Every row gives one point. To make a cloud, some directions were put in groups of two or more. Within a group, all points are equally far from the middle, so they leave a hole (a ring in 2 directions, a hollow ball in 3). The other directions are filled evenly. Then the cloud was stretched, turned, moved and blurred a little. How many holes are there, and how many directions does each take, smallest first?

Cloud (20 x 3):
[[ 49  14 -19]
 [-32  -1  38]
 [-47  -6   4]
 [ 45 -17  20]
 [-43  -2  23]
 [ 46  13  24]
 [-48   3   3]
 [-42  26  -3]
 [ 19  22  45]
 [ 40  34 -11]
 [ -5  37 -33]
 [ 32   9 -41]
 [ -2  39 -31]
 [-10  43  27]
 [-41 -26   9]
 [-18 -19 -43]
 [-24  34  29]
 [-44  19   8]
 [ 28  30 -33]
 [ 24  40 -22]]
Holes: 1 (3)

Cloud, 26 rows:
[[ 28  63  -4  -4]
 [-55  31 -36  32]
 [-10  33 -65  -1]
 [  7   5 -41 -30]
 [-15 -17   0   2]
 [ 63  28  22   9]
 [  6  62  17 -20]
 [ 33 -49   0   3]
 [-40 -39 -18  14]
 [ 19  -1  23 -74]
 [  5  33  -3 -34]
 [ 58  32   9  11]
 [ 17  43  27 -16]
 [ -4 -32  66  -9]
 [ 14 -13  56  23]
 [-45  -3 -30 -14]
 [  0 -32 -10 -20]
 [ 21 -28  -1   9]
 [  3 -11  34  21]
 [  9 -18  -5  46]
 [-19  16 -25  52]
 [  0  30   8  45]
 [ 21  10 -18  47]
 [-32 -12  -4  22]
 [ 15  27  15 -39]
 [-35 -37   5  -9]]
Holes: 0

Cloud (53 x 6):
[[ -6  -5  -5  35 -54  73]
 [-13  20 -47  12  -5  17]
 [-15  26   5 -12  22  48]
 [-41  30 -12   4 -35  52]
 [ 27 -37   0 -10  35  13]
 [ 33  35  37   8  59  -8]
 [ 31 -13  -7   7  32   0]
 [ 13  37  12 -12  45  -2]
 [ 34   1 -31   1 -16  32]
 [ 21 -40 -31   3   4  59]
 [-18  24  46 -10 -42  28]
 [ -5  46  25 -39 -20   0]
 [-17  10  29 -41  -3  26]
 [ 27 -16 -40 -15  52  13]
 [ 73   7 -10 -35  17 -17]
 [ 49  25  35  28 -17 -20]
 [  1 -11  34  -7  23 -32]
 [-23   9  24  30 -25 -25]
 [-60  -8 -22 -34  46  18]
 [  4  19 -30  30 -38  -4]
 [-35  59  31  -3  -2 -27]
 [-53  46  23 -11 -32 -15]
 [-19  28  11 -45  18 -29]
 [ -2  39  65  23 -22  52]
 [ -5  14  44 -20 -22  61]
 [ -9   7   0 -34   8  84]
 [-44  44   2  18  20   2]
 [-24   0   1  34 -54   9]
 [-41  31  21 -21  44 -39]
 [ 46  20 -40   8 -30 -12]
 [ 34 -14  45  23  29   5]
 [-26  -6  19  41 -41 -43]
 [ -8   3 -35 -32  32   5]
 [ 28 -13  29 -12  15  14]
 [-15 -31   6  -9  -8  21]
 [-18  51  38 -16  35 -37]
 [-21  47  -6 -30  21 -20]
 [-49   9  66   9 -22  40]
 [  5 -26  22 -39  58  16]
 [-16  38 -49  10  -6 -20]
 [-19 -26 -16  24   1  30]
 [ -7  27   2 -51 -33 -10]
 [ 34  17   3   1  44 -33]
 [-26  50 -38   6   5  16]
 [ 20 -22  34  14  23  18]
 [  9  35 -29   8  10  50]
 [ 51  22 -20 -15  26   0]
 [ 23 -17  11 -12  13   6]
 [-57  57 -25  14 -28 -28]
 [-36  -2 -34 -57 -40   6]
 [-69   1  22  -7   6   0]
 [-30  21  21 -12  51 -38]
 [  1  32 -22  19  30  -1]]
Holes: 0
